Rows are points. To make a cloud, some directions were put in groups of two or more. Within a group, all points are equally far from the middle, so they leave a hole (a ring in 2 directions, a hollow ball in 3). The other directions are filled evenly. Then the cloud was stretched, turned, moved and blurred a little. How many holes are there, and how many directions does each take, smallest first?
(in the rows, 128 means zero)

Cloud:
[[ 99 164]
 [ 94 166]
 [155 102]
 [ 99 102]
 [ 95 163]
 [120 167]
 [104  96]
 [ 55 156]
 [143 136]
 [ 87 150]
 [151 165]
 [ 63 160]
 [ 98 140]
 [108 135]]
Holes: 0

Cloud:
[[106  78]
 [108  86]
 [176 107]
 [130 126]
 [133 174]
 [173 122]
 [141 165]
 [ 81 118]
 [125  73]
 [102 171]
 [ 61 117]
 [147 138]
 [178 119]
 [157 147]]
Holes: 0

Cloud, 19 rows:
[[161 104 130]
 [156  99 153]
 [169 127 100]
 [138 163  71]
 [127 160  56]
 [164 113 161]
 [159  94  98]
 [161 144  54]
 [167 108  79]
 [103  79  78]
 [ 91 102 100]
 [169 135  93]
 [115  84 140]
 [ 90 109 125]
 [135 172 133]
 [102 158 128]
 [ 90 135 123]
 [ 89 132 100]
 [162  97  73]]
Holes: 1 (2)

Cloud:
[[ 87 176 125]
 [129 184  83]
 [147 195 102]
 [163 105 178]
 [129 162 140]
 [124 165 128]
 [179 194 117]
 [124 159  86]
 [137 151 145]
 [ 87 126 122]
 [155  89 113]
 [ 83 103 163]
 [117 150 140]
 [ 81 152 136]
 [ 92 102  98]
 [178 101 141]
 [ 91 101 120]
 [151 149  95]
 [123 130  92]
 [158  84 164]
 [193 186 177]
 [115 125 171]]
Holes: 0

Cloud (31 x 4):
[[ 75 126 146 149]
 [132  70  95 151]
 [117 151 125  98]
 [101 119  95 173]
 [115  71 177 164]
 [170 113 132 192]
 [166  73 126 125]
 [151 153  99 159]
 [100 145 124 182]
 [151  62 114 172]
 [129  69  96 159]
 [118  96 118  96]
 [151  83 147 198]
 [ 77  95 142 160]
 [162 158 145 115]
 [129 148 180 169]
 [131 156 181 147]
 [109 165 162 127]
 [156 158 106 130]
 [146 120 161 200]
 [136  74  95 133]
 [142  70 101 128]
 [108 149 125 187]
 [105  90 149 103]
 [155  83 160 111]
 [120 121  98 104]
 [138 119 186 178]
 [170  83 144 116]
 [118  69 168 179]
 [114 161 143 105]
 [143 148 117 188]]
Holes: 2 (2, 2)

Cloud, 57 rows:
[[165 109  78 135 125 144]
 [ 84  78 107  94 105  97]
 [138 166 177  79 116 103]
 [ 67 127 100  87  90 110]
 [145 126 158  58 122  94]
 [166 112  78 145 120 137]
 [162  93  99 159 110 105]
 [131  97 177 158 158  94]
 [168 125  99 167 123 145]
 [ 64 107 129  77 133  95]
 [132 170 148 123  75 105]
 [146  70  86 138 114 116]
 [ 87 119 102 191 133 160]
 [154 134 117 115 166  83]
 [ 94  71 126 107 125 172]
 [128 155 115  62  93  99]
 [ 83 155 110 150 148  80]
 [139 102 195  92 141 137]
 [ 66 141 108  71 152 103]
 [164 138 158 156 153 146]
 [153 149 106 165  95 116]
 [119  76 135  87 172 116]
 [ 75 101 169  86 143 120]
 [ 68 118  78  95 112  96]
 [ 96  70 117 105 158 159]
 [151 107 166 155  99  81]
 [150  76 103 173 112 117]
 [ 99 146  84  88  87 150]
 [123  90 150 168 117  74]
 [148 127 126  65  95  96]
 [ 68 146 128  68 145 112]
 [ 87 151 129 139  70 147]
 [ 96  78 117 116 185 120]
 [122  75 104 153 124  77]
 [108  63  84 126 110 113]
 [ 85 102 131 158 171  87]
 [127  71 143 110  89 161]
 [149 154 145 123  66 126]
 [102 175 168 113 139 145]
 [ 69 119 137  97 139 170]
 [160 125 139 136 175 100]
 [ 76 122 182 141 144 122]
 [115 100 197 126 112  88]
 [ 70 158 162  92 128 113]
 [102  64 108 112 145 165]
 [118  79 165 166  90 158]
 [145 103 164 157 122  73]
 [ 62 137 135  72 131 103]
 [165 136 160 155 120 164]
 [ 86 132  57 142 116 103]
 [112  67 111 144 179 143]
 [142  79 140 189  98 133]
 [ 96 146 101  95 101 176]
 [127  83 143 155 183 110]
 [135 137  58 111 112 142]
 [ 87 121  52 156 120 133]
 [ 96 143  64 158 111 109]]
Holes: 3 (2, 2, 2)

Cloud:
[[ 91  89 176 109 122 159]
 [103 149 162 193 116 113]
 [105 127 142 194  91 116]
 [151  63 120 166 147 138]
 [182 142 164 113 125 105]
 [112 100 180 112  88 118]
 [112 121 160 187 124 179]
 [ 97 127 143 110 189 116]
 [ 87  87 165 101 130 162]
 [153 152 107 169  82 158]
 [ 84  85  84 156 133 155]
 [117  80 126 184 113 157]
 [118  84 109  88 169 121]
 [181 152 158 111 171 125]
 [ 97  83 122 129  76 117]
 [ 98  63 113 103 114 146]
 [112  80 106 180 168 108]
 [147 158 181 164 166 116]
 [ 98 162  92 156 175 118]
 [ 68 130 155 170 110 155]
 [148 142  86  98 121  94]
 [120 143 168 186 171 106]
 [123 110 196 122 101 149]
 [ 61 134 129 145 129 180]
 [137  98 172 121  82 112]
 [ 87 112  84 163 176 144]
 [ 86 137  96 164 103  94]
 [179 152 156 115 179 134]
 [124 158  71 138  98 108]
 [119  72 105 169 164 102]
 [ 74 115 153 103 132 174]
 [126 173  73 152 110 114]
 [115  94 119 192 174 109]
 [130 116 128 191 134  80]
 [185 145 129 109 106 106]
 [111  99 104 172 151  77]
 [137 121 161 182 191 152]
 [118  57 137 108 164 121]
 [138  78 123 184 128 161]
 [ 74 130 159 101 109 156]
 [154 153 108  85 108 108]
 [160 133  72 112 146 103]
 [133 125 168 175 194 139]
 [138 142  86 160 117 195]
 [153 107 173 122 132  80]
 [ 96  83 130  84 132 159]
 [168 104 144 123  78 149]
 [102 118 114 182 133  76]
 [ 89 139 143 178 172  98]
 [151 147 109 166 175 189]]
Holes: 3 (2, 2, 2)

Cloud (73 x 8):
[[142 106 174 110 171 163 147 114]
 [136  95 188 141 110 162 158 126]
 [135 139  50 161  97 112 128 103]
 [ 74 143 132 125 163 132 111  72]
 [130 135 102  60 138  80 155 101]
 [106 182  84 108 138  94 146 170]
 [183 149 126  68 112  99 108 146]
 [ 64 135  82  87 142 150 177  95]
 [ 50 118 141  71 134 123 158 105]
 [180  86 124  84 130 159 118 101]
 [ 98 101 126  58 102 146 159  89]
 [145 115 114 148 204 121 137 129]
 [122 118 175 146 111 182 187 123]
 [144 100 138 184 132 181 121 125]
 [169 124 133  84 119 136 175  62]
 [102 179 156 113  87 183 163 110]
 [ 94  73 156 112 135 127 200 142]
 [112 128 126 194 135 102 130 107]
 [ 52  97 144 134 141 124 159 169]
 [103 164 165  59 121 141 140 112]
 [114 142  72 116 183 112 136 131]
 [ 63 139  82 102 151 139 123 128]
 [128  88 140 156 112  69 109  96]
 [160  73  96 104 184 124 132 131]
 [175 148 115 124 128 175 144  79]
 [119 123 129  60 117 126  79  77]
 [ 61 120 124  90 171 106 166 137]
 [ 91 146 145  93  73 107 148 191]
 [ 82  90  71 153 158 150 149  95]
 [129 104 119  76  73 101 176 109]
 [ 75 115  86 136 148  75 160  81]
 [127 119  94 154 192 130 152 131]
 [191 118 139 153 140  71 164 148]
 [125 129  76 157 126  71  93 137]
 [ 59 125  72  81 119 116 174  96]
 [ 49 119 120 121  83 161 171 127]
 [ 69  67  94  94 111 144 107 108]
 [157 137 127 160  91 141 196 143]
 [181 155 178 126 137 157 175 139]
 [100 115 119 163 114 151 131 202]
 [137 104  85 146 148  59 104  96]
 [127  64 136 155 127  69 108 163]
 [ 83 155  58  88 129 128 148  95]
 [115 114 126 148  73 170 191 112]
 [149  96 150 174  88 114 139 153]
 [163 145 125 176 130  91 104 127]
 [113 150  89 122 190 128 151 159]
 [ 74 126 135  74 115 165 176 149]
 [ 78 147 149 142 164 140 130  78]
 [167 145  77 168 112 123 108 149]
 [156 131  85  75 128  99 158  78]
 [ 80 125 105 173 152 141 141 164]
 [154  98 144 167 143 163 167 160]
 [ 71 111 126 140 170  91 142 117]
 [140 112 118 157  81 165 167 125]
 [108 159 110  85 102 135  86 157]
 [158 159 104  63 114 127 119 160]
 [125  67 157 133 123  71 141 128]
 [ 78 128 157 113 117  89 114  81]
 [114 139 182 153 178 143 170 120]
 [158 156 122 133 116 163 197 151]
 [149 145 101 132 151  57 188 136]
 [143 113  98 119 134 156 194 140]
 [120 125 116 123 102 192 133 151]
 [117 110 154 122  58 147 116 118]
 [116  62 139  94 172 144 122 150]
 [109 104  85 107 129 153 202  91]
 [110 108 127 116 148 193 121 174]
 [ 99  65 126 179 141 113 129 131]
 [106 161 199 118 113 146 130 175]
 [145 127  83  77 103 146 158 114]
 [ 98 154 127 130 125 143  65 149]
 [ 51 103 150 104 115 136 173 169]]
Holes: 1 (6)

Cloud, 77 rows:
[[115 208 138  73 155  94 162 100]
 [164 142 173  66 150 157 103 116]
 [169 103  97 109 195 111 122  74]
 [ 80 103 130 124 188  85 125 135]
 [142 164 128  85 122 113 120  77]
 [ 83 116 154  86  88  96  70 128]
 [ 94 107 113  66 131 106 110  85]
 [ 85 114 165 155  96  83 144 143]
 [122 182 142  55 183 155 119 195]
 [145  58 147 156 190 120 142 123]
 [111 170 117 110 135 114 149 192]
 [122 172 136 122  94 203 115 133]
 [136 138 136 185 164 153 113 155]
 [137  96 107 146 168 142 165  73]
 [162 139 117  12 126  84 123 111]
 [103 119 141 100 141 116 179 144]
 [135 103 140 133 114  92 159  96]
 [173 123 132  90 168 147 172 161]
 [ 71 128 133  74 121  78 126 112]
 [145 167 138 150 138 126 136  47]
 [123  89 157 131  69 146 131 120]
 [174 123 151 106  78 106 146 129]
 [155 182 130  91 138 158 137 112]
 [ 54 163 149 124 132 160 107  51]
 [113 189 113  80 143 141 149 159]
 [157 143 167  91 134 101  89  69]
 [121 119  67 129  86 138 169 112]
 [114 132 102 137 111 115  75 154]
 [163  93 146 108 189  93 159 140]
 [123 127 180  45 115 130 101  82]
 [122 139  93 110 184 128 134 192]
 [ 88  59 116 147 165 102 150 108]
 [ 67 143 116 126 132 174 186 123]
 [ 62  87 145  88 139 109  61 147]
 [140 131 198 127 150 140 151 112]
 [119 149 115  83 196 172  87 131]
 [ 70 180 143 128 144 120 112  83]
 [188 124 103 145 107  69 129 138]
 [148  91 158 104 108 170 105 106]
 [155  64  97 137 105 132  79  88]
 [135 120  64  83 123 163 109 101]
 [ 88 178 166 111 117 156 131 179]
 [ 90 152 152 135 155 176 107 173]
 [142 144 110 157 132 188 143 137]
 [144 115 112 183 108 116 123 119]
 [160 115 162 132 103 166 104  92]
 [ 81 156 199  90 124 101 106 110]
 [ 96 130 107  94 105 113 105  68]
 [ 87 104 131 167 164  79 119  89]
 [ 96  95 163 103 129 123 183 156]
 [104 126 110  51 170 115 118  93]
 [126 183 115 104 138  69 112  93]
 [123 171  99 113 119 137 102  97]
 [163 155 186 154 128 111  75 127]
 [137 105 117 137  69 165 139 125]
 [141 126 100  62  64 106 133  63]
 [128 176  89 132 158 122  80  70]
 [107 137 124 134  74 155 164 152]
 [143  90 122 135 112 149  61  50]
 [145 131 113 141 183 137 148 136]
 [145 107 148 111 161 143 139 119]
 [ 83 139 126 142 159 148 146 135]
 [121 134 136 170 149 163  65  89]
 [127 123  97 110 154  88 116 213]
 [ 79 123 118  70 165 119 170  92]
 [ 82 103 103 115 156 149 168 122]
 [105 105  51  99 173 107 104  99]
 [130 114 164  71 121  75  77  85]
 [112 153 121  36 164 126 119 158]
 [157 139 118 128 131  91 160 179]
 [149 180 136 111 147 135 155 165]
 [146 127 141 141 174 138 102 110]
 [144 124 108 123 134 121  57  89]
 [107  96 148  85 148 175 171 100]
 [110 102 118 142 165  86  71 142]
 [ 72 132 104  46 175 132 132 112]
 [148 127 117 167 137  62 127 105]]
Holes: 0

Cloud (100 x 9):
[[142 106 118 175 171 118 117 105 147]
 [131 147 147 125  89 125 130  90 160]
 [101 163 123 113 148  86 175 150 136]
 [146 151 130 195 175 180 155 163 192]
 [186 165 147 198 102 148 185 143 157]
 [ 83 145 112 150 136 127 161 154 173]
 [131 119  88 162 129 161 115 131  96]
 [144 133 185  70 129 152 166 104 130]
 [ 43 131 125 156 139 158 182 153 115]
 [ 91 165 134 171 145 126 151 101 173]
 [ 70 152 107 122 136 122 152 132 201]
 [145 174 170  36  91 165 165 141 140]
 [166  90 121 148 177 162 109 124 142]
 [ 96  95 130 208 163 159 108 111  83]
 [136 130 143 123 145  70 133 142 169]
 [ 78 129 100 146 193 136 147 105 178]
 [100 121  82 106 104 159 156  99 101]
 [145 101 176  63 133 139 152 108 140]
 [ 88 136 100  97 118  97 131 143  99]
 [124 134 144 183  62 141 169 160 117]
 [128 169 132  95 111 104 122 106 108]
 [ 69 139 100 112 123 122 203 116 142]
 [117 126 171 153  89 195 224 146 171]
 [103 135 161 186 160 166  99 154 106]
 [127 163 146 141  63 126 132 129 207]
 [173 166 146 153 139 174 113 148 125]
 [138 185 145 167 127 190 142 167 115]
 [113 195  91 131 108 103 171 131 131]
 [ 67 152 129 161  88 134 201 122 133]
 [119 171  85 151 177  76 144 140 156]
 [129 132 107 189 160 112 175 137 107]
 [166 115 103 112  81 127 137 162 110]
 [ 94 127 177 141 155 208 143 149 120]
 [ 60 158 165 191 161 115 150 165 162]
 [127 113 174 124  99 184 126 151 125]
 [143 155 146 154 114 122 144 150  79]
 [162 115 175 127  98 150 158 120  78]
 [150 107 115 167  92 120 159 158 131]
 [137 164 120 108  91 119 151 145 211]
 [140 133 182  96  72 209 156 130 151]
 [167 183 165 117 142 144 126 140 120]
 [121  96 132 142 208 177 146 108 149]
 [144 170 142 147  60 145 145 183 129]
 [150 169 138 160 132 144 178 158 173]
 [102 127 155 155 145 168 138 134  90]
 [123 126 147 152 161 210 159 120 186]
 [111 142 115 152 113 119 154 106  67]
 [ 93 110 107  93 113 100 136  95  78]
 [190 128  88 174 110 145 170 146 148]
 [ 80 148  98 133 127  78 133 131  80]
 [107 154 161 108 172 109 117 141 185]
 [111 129 142 136 202 130 142 101 147]
 [184 174 198 184 142 157 110 157 162]
 [108 185 115 117 177 154 183 156 119]
 [174  92 128  76  91 179 168 110 107]
 [ 70  92 160 220  98 130 180 127 125]
 [106 172  99  89 151 159 120 107 158]
 [106 135 171 164  89 150  88 143 141]
 [ 92 133 200  83 143 164 144 148 125]
 [127 135 180  99 143 121 154 142  76]
 [119 119 134 155 134 121  81 131 112]
 [125  84 163 148 188  94 141 143 146]
 [141 145 147 174 157 173 105 144 119]
 [183  95 162  97 152 110 141 125 161]
 [138 176 151 109  95 152 222 141 164]
 [129 140 144  89 181 112 114 149  97]
 [ 90 181 116 187 182 126 110 114 177]
 [ 75  78  91 169 182 158 100 100 134]
 [111 140  88 151  80 175 149 103 102]
 [127 124 138 119 114 125 196  97 169]
 [163  95 144  84 107 184 140 123 137]
 [168 152 155 137 176  95 148 138 167]
 [176 111 117 141 144 170 144  86 141]
 [138 134 133 107 157 126 216 125 149]
 [137 167 155 171  33 163 148 145 103]
 [119 151 179 139 165 114 175 140 166]
 [145 145 166 121  52 160 151 148 107]
 [ 47 105 127 192 146 155 143 135  66]
 [144 160 155 121 125 127 187 172 133]
 [171 195 150 196 131 134 165 179 120]
 [152 144 114 140 133 128 107 147 206]
 [144 124 165 104 166  88 104 123 123]
 [122  92 113 185  92 167 182 146 138]
 [135 153 109 159 118 104 130 137 186]
 [185 134 136 155  90 134 153 187 162]
 [126 150 175  78 131 187 167 122 134]
 [139 108 167 115 121 169 155 109 166]
 [139 194 143 128 105 121 162 159 109]
 [ 97  92 103 156  76 144 172 127  92]
 [104 150 133 183  79 125 155 145  91]
 [113 170 133 122  99 122 207 129 138]
 [132 117 201 136 194 153 126 157 154]
 [184 159 167 139  86 168 141 143 208]
 [188 162 189 134 110 140 141 124 169]
 [ 80 103 147 188 145 117 107 145 169]
 [169 142 182 167 112 173 142 150  89]
 [ 89 113 147 175 111 157 195 151 115]
 [162 167  92 116 121 160 140 169 132]
 [108 127 138 142  94 203 121 122 163]
 [145 111  77 106 134  95 121 130 194]]
Holes: 1 (2)

Cloud (88 x 9):
[[145 173  68 116 158 110 102 105  98]
 [138 127 130 195  98  72 108 114 161]
 [130 216 163 129 118 104  74  87 126]
 [122 153 147 172 106 162 128 143  61]
 [128 161 201 158 148 105 117 120 125]
 [116  96 114 112 133 121 174 174  64]
 [168 129  83 132 149 126 108 100 120]
 [130 151 150 153 165  99 109 172  49]
 [134 137 118  64  83 154 141 120  80]
 [147  73 106  89  96 121 136 134  96]
 [113  98 142 140 108  44 123 109  92]
 [131 113 155  75 159 206 198 130 154]
 [146 150 109  72  99 113 138 118  69]
 [120 187 119 137 192 106 112 161  70]
 [128 157 160 112 149 170 156 114  74]
 [151 175  63 117 134 143 137  98 120]
 [157 176  91 157 103 128 183 137  94]
 [165 169 122 113 157 116  74 161  87]
 [111  94 113 131 125 147 102 157 187]
 [124  85 177 113  93  87 100 146 123]
 [113 131 151 134  71 150 186 156  55]
 [120  97 144  88 140 196 159 140 101]
 [107 133  98 135  86 159 194 158  88]
 [140  97  78 164 162 150 147 139 115]
 [189 127 163 101 165 113  93 154 114]
 [130 121 188 103 142 137  81 136 150]
 [116  95 112  97  97  84 126 159 136]
 [130 117 153 112 144 177 180 112 111]
 [123 134 101  75  65 157 148 127  91]
 [120 158 141 158 154 126 131 161 155]
 [181 116 128  99 108  91 140 136  98]
 [138 134  76 106 185 130 184 187 131]
 [135 136 168 102 126 156 164  70 147]
 [143 155 133  97 136 177  94 141  67]
 [129 139 150 154 157  69  96 109 117]
 [145 137 147 139 105  75 169 119 173]
 [103 148 108 122 191 126 111 172 135]
 [156 129  71 132  93 147 106 117 113]
 [126  80 108 123  93 122 124  81  83]
 [163 136 179  92 158  88  93 104 151]
 [148 194 125 126  87 131 135  96 159]
 [129 113 144  70 194 136 133 166 105]
 [120 115 123 137  36  90 123 121 151]
 [136 147 200  87 167 185 109 133 163]
 [145 130 114 108 120 137 180 189  70]
 [175 129  81 163  85  76 171 137  98]
 [158 146  68 100 155 122 100 151 127]
 [157 128 125 148  84 150 100  94 161]
 [ 99 138 158 168 148  88  97 160  83]
 [142 120  54 121  71 136 138 118 115]
 [152 127 151 129 205  95 119 107 165]
 [184 158 142 109 183 136  92 173 102]
 [146 158  74 104 104  83 120 150  92]
 [112 156 104 151 140  82 118 114 158]
 [122 108 137 103 138 147 128 164  49]
 [124  99 148  85 134 163 152  53 182]
 [180 139  89 117 101 103 172 122 113]
 [106 183 152 136  75 110  56 140  96]
 [107 103 170  94  52 136 112 102 121]
 [155 146 169 122 162 118  75 163 143]
 [164  53  95 109  77 137 166 107 144]
 [151 136 167 112  89 161  90  92 116]
 [104  66  98  69 111 172 146 142  90]
 [149 222 114  85 122 191 125 153  95]
 [141 119  88 132 114 111  76 108  75]
 [111 129 134  44 159 206 157 134  99]
 [164 122  66 168 146  80 146 138 136]
 [103 100 147  55 132 209 142 119 133]
 [118 162 104 121 130 196 159 154 129]
 [164 136 138 102 120  62 134 121 107]
 [126 132 183  84 137 115 135 168 132]
 [148 151 127 131 120 115 106  89  61]
 [153 203  79  82 137 119 110 158  85]
 [174 133 146  75 125 197 191 159 151]
 [136 190 126 133  96 140 105  84 138]
 [148 121 122  89 152 167 128  63 136]
 [145  92 146  84 186 134 136 170 118]
 [133 200 135 107 128 190 165 163 134]
 [118 151  65  78 145 153 158 181  88]
 [153 123 136 122 187 171 158 118 114]
 [137 138 171 201  96 143 131 152 121]
 [151 130 148  97 102  71 110 141  77]
 [126 131 127 133 135  65 175 141 135]
 [170 124 155 139  88 125 131  88  86]
 [138 155 116 186 111  50 157 171 103]
 [ 88  54 167 142 117 132 156 121 154]
 [112 149 103 115 133 157 108  65 181]
 [109 160 175 112 145  87  98  81 122]]
Holes: 3 (2, 2, 2)
